Rows are points. Before rounding, the points of a table are all equally far from one centre. They may lie mostly on one side of it. Write the centre, to within rounding.
(in the rows, 128 means zero)

Points (7 x 3):
[[110  82 136]
 [122  85 111]
 [ 82 125 166]
 [113 175 102]
 [107 156  87]
 [136  89 109]
 [122  90 104]]
Centre: [121 133 132]

Points:
[[109 195 116 106 143 113 135 123]
 [200 163 101  95 126 151 137 105]
 [143 139 143 126 106 148 103 130]
 [146 154  98 124 148 158 194 132]
 [183 185  97 107 148 119 172 126]
 [143 187 132 142 132 167 134 115]
 [174 153  95 101 130 151 167  86]
 [109 168 120 123 143 155 148  89]
 [159 175  96  94 100 131 128 154]
 [120 191  89 120 124 140 156 142]
 [168 135 130 102 102 159 122 105]
 [158 114 120 114 148  98 145  91]
 [154 174 108 125 117 141 186 130]]
Centre: [149 149 113 110 147 135 136 128]

Points (19 x 14):
[[156  88  81 145 127 189 138 145 161 130  66  91 134 115]
 [179  88 121  95 124 164 160 174 161 166 108  95 113 102]
 [162 116 122 148 133 121  76 129 145 133  85 129  76 123]
 [154 159 107 145 182 177  97 167 150 119  78 125 145 143]
 [194 125 105 158 155 164  93 121 139 136  86 146 123 122]
 [174 111 156 145 139 152 111 118 125 130  61  86  98 149]
 [102 144 114 170 162 121 163 144 168 124 129 142 146 135]
 [187 124 111 159 127 192 154 149 145 113  92 125 165  95]
 [119 143  75 118 135 132  91 123 138  99 139 134  92 120]
 [159 147  96  93  99 183 144 130 141  75 132 121 136 128]
 [160 113  95 112 114 127  86 151  67 123  97  90 154 129]
 [156 144 141 157  98 111 111 120  87 160 109 154 131 127]
 [144  92 124 127 141  78 143 119 116 116  75 126 114 148]
 [140  95 131 155 108 130 148  87 166 122 113 140 112 100]
 [175 146 121 151 152 111 110 161 178 113  69 103 144 127]
 [159 134 133 163 104 162  84 131 142 130  60  91 168 132]
 [163  94 100  97 125  87 156 129 156 135  78  90 143 114]
 [120 117 135 143 124 129 166 172 188 153  65  97 158 130]
 [165 168  92 126 131 111 144  92 116 133 100  91 109 137]]
Centre: [135 126 124 121 129 146 129 144 131 134 107 116 135 123]

Points, 27 rows:
[[108 104  87 136 144 103  90 105 124 149 121  93 106 111  99 156  74 119
  122 129 120  55 142  78]
 [103 127 111 130 142  90 108  94 125 140 134 174  94 161  94 184 128 130
  120 135 141 161  65  87]
 [108 125 105  87 115  69 140 110 135 117 111 156  89 112 131 156 125  93
  116 138 162 119 100 127]
 [112 101 180 123 110 121 127 125  99 114 125 130 171 123 104 164 102 113
   74 141 132 151 113  84]
 [ 73 165  97  92  85 121 130 123 124 112 145 119 131  85  86 187 124 122
  110 149 131 133 114 109]
 [107 129  61 155 143  65 119 127 122 104 156 132 135 108 110 160 122 100
  140 125 137 132 165 115]
 [ 43 113  66 114 134 121 109 138 104 146 121 146 126 181 119 147 154 125
  168 167 125 110  97  63]
 [125 141 119 123  95 145 124 116 170 110 119 158 138 149 128 194 100  86
   66 148 135 118 112 100]
 [ 99 176 129  76 134  97 116  97 123 160 115 101 113 140  87 151 146  75
  105 167 190 112 138  89]
 [ 80 149 108  91  84 110 109 137 151 127 123 149  85  88 111 119 116 112
  122 139 137  84 113 117]
 [102 146 121 110 171 115 115 130 128 113  94 154 134 164  75 169 124 115
  131 189 126 146 143 151]
 [ 78 100  91 134  79 115 118 117 144 141 133 129  75 118 141 192 100 136
  124 135 113 111 130 130]
 [100 168 107 104 127 150 110 104  99  80  97 115 117 146 120 159  95  99
   71 128 122 122 103  72]
 [134 116 126 100  91  77 114  89 116 117 146 123 127 156 111 149 114 132
  128 151 171 159  91  94]
 [ 73 128 120 123 146 114 112  96 126 156  66 140  88 133 120 151 108 110
   95 151 151 100  82  74]
 [132 163 117 122 129  70  73  76 105 131 113 122 144  97 122 146 132 134
  115 122 104 162  96 118]
 [121  67 142 108 153 109  95  93 112 145  96 159  94 132  78 142 132 145
  107 131 141 117 170 133]
 [144 154 139 127 118  82 106  98 175 135 129 136  89 137 105 192 101  98
   95 147 144 111 107  84]
 [ 92 132 106 147  99 124 135 118  95  96  70 106 105 113 117 172 171 148
  122 140 106 104 155 108]
 [ 74 153 119 121 151  97 153 155 149 167 108 110  89 187 105 143 128  88
  111 150 113 107 124  86]
 [ 99 174  94 106 140  62  99 135 130 159 103 161 106 127 161 112 164 121
  147 178 139  80  98 121]
 [ 95 131 119 151 108 112 116 142  75  86 114 116  94 112 118 203  93 111
  106 138 124 138 111 103]
 [164 136 124 119 132  78 146 123 145 168 128 110  85 139 139 163 110  89
  109 168 130 100 116  69]
 [ 97 172 155 109  88  86  79 122 102 117 115 145 110  87  89 177 117  95
   71 151  91 105 116  86]
 [101  99 122  81 110  88 105 110 142  96 105 171  77 158  90 136 124 121
  133 139 128 119 159  97]
 [ 86 138 113 138 129 122 115  86 162 123 122 191 122 107 128 131 131 105
   82 125 157 115 102 102]
 [ 86 159 131  50 112 117 106 136 152 135 124  99 113 142 146 220 126 127
   83 114 160 142 115 119]]
Centre: [110 137 116 112 132 112  83 139 104 147 138 138 129 149 133 163 146 131
  99 142 130 103 139  99]

Points (30 x 24):
[[133 119 171 129 134  99 126 139 153 116 146 150 122 164  56 133 116 135
   81 136 139 149 147 111]
 [110 122 142 159 120 106  72 139 189 145 123 150 145 154  73 123 165 108
   92 116 162 138 120  91]
 [118 133 143 152 134 107  94 128 142 119  91 149 138 114  73 151 132  99
  129 160 140 121 112  74]
 [140 140 153 166 147  99  90  99 121 170 119 147 165 131  49  90 124 135
  146 157 139 137 113 111]
 [ 97 115 130 160 170  92 124 107 147 141 120  97 156 129  57  85 167 125
   98 142 182  98  98 134]
 [127 147 132 134 129  79  86 135 144 146 139 123 163 158  40 157 131 164
  115 178 119 128  80 125]
 [107 119 143 142 170 123  92 139 179 126 119  97 147 133  81 138 179 117
  113 109 156 146 120 144]
 [107 123 174 158 136 100  97 155 139 106 134 131 173 144  48 124 117 125
  102 189 155 119 111  85]
 [130 114 158 184 125  97  79 146 168 142 156 143 129 151  45 120 160 125
   83 175 152 147  84 107]
 [117  96 153 142 182  88  68 125 145 156 115 122 172 138  61 120 104 135
   97 158 159 119 103 119]
 [ 98 128 157 165 129 105  86 134 175 133 155 111 161 149  82 123 167 109
  123 129 130 157  53 116]
 [106 154 129 167 134 124  96 101 200 170 154 107 167  97  94 121 167 147
  103 145 167 117 116 126]
 [125 147 144 172 126  94  98 118 180 154 112 145 129 163  71 140 157 166
  113 126 170 154 134 102]
 [108 138 188 157 131 135  76 129 143 129 142 127 181 139  67 134 119 138
   82 162 145 160 150 109]
 [123  92 158 179 147 140 102 148 125 139 151 135 200 157  71 123 131 123
  106 163 144 133  70 121]
 [138 142 130 125 184  93 111 136 130 141 142 143 155 131  65 131 170 129
   98 141 110 130  97 129]
 [124 110 160 136 128  80  52 152 148 146 135 139 158 147  46 134 139 141
   97 164 140 147 110 121]
 [103 117 166 130 159 112  99 131 144 127 115 120 154 143  36 127 170  96
   99 153 110 117  95 126]
 [150 138 156 122 121 155  89 123 163 158 103 149 166 140  67 155 164 145
   91 153 152 123 115 118]
 [ 89 107 165 139 110 106 166 119 169 121 102 150 127 136  74 116 114 149
  101 161 143 132 128 128]
 [103 106 148 173 151 124 113 100 152 114 147  96 193 165  83 127 117 121
  118 143 148 148 162  88]
 [ 85 132 163 182 130 127  74 147 167 172 154 139 171 151  68 123 116 135
   96 130 150 123 129 146]
 [112 120 161 173 125  98  89 141 174 113  88 126 130 143  88 152 125 120
   73 126 155 146 105  99]
 [110 143 149 190 141  79  95 139 164 113 151 127 123 138  51 131 124 138
  123 171 121 106  75 140]
 [111 114 157 158 120 103  91 128 141 147 140 170 110 131  85 139 155 123
  116 116 150  92 114  95]
 [102 176 148 157 133 130  97 114 133 136 179 142 144 178  79 136 127 154
  136 165 162 146  94 108]
 [144 122 160 156 149 130 117 137 178 117 156  97 160 128  54 129 153 135
  153 180 122 151 140 102]
 [109 125 183 148 161  89  99 103 168 143 142 138 118 151  88 156 129 106
  113 123 138 108 111 109]
 [142 136 121 134 153 106 135 115 130 155 142 128 153 152  88  96 160 150
  146 122 125 117  94  63]
 [124 142 109 138 132 103  86 132  92 149 141 124 159 113  95 157 131 125
  123 152 101 141 131 100]]
Centre: [120 123 132 154 127 124 107 121 147 141 133 107 139 148  93 114 135 138
 105 158 134 125 113 119]
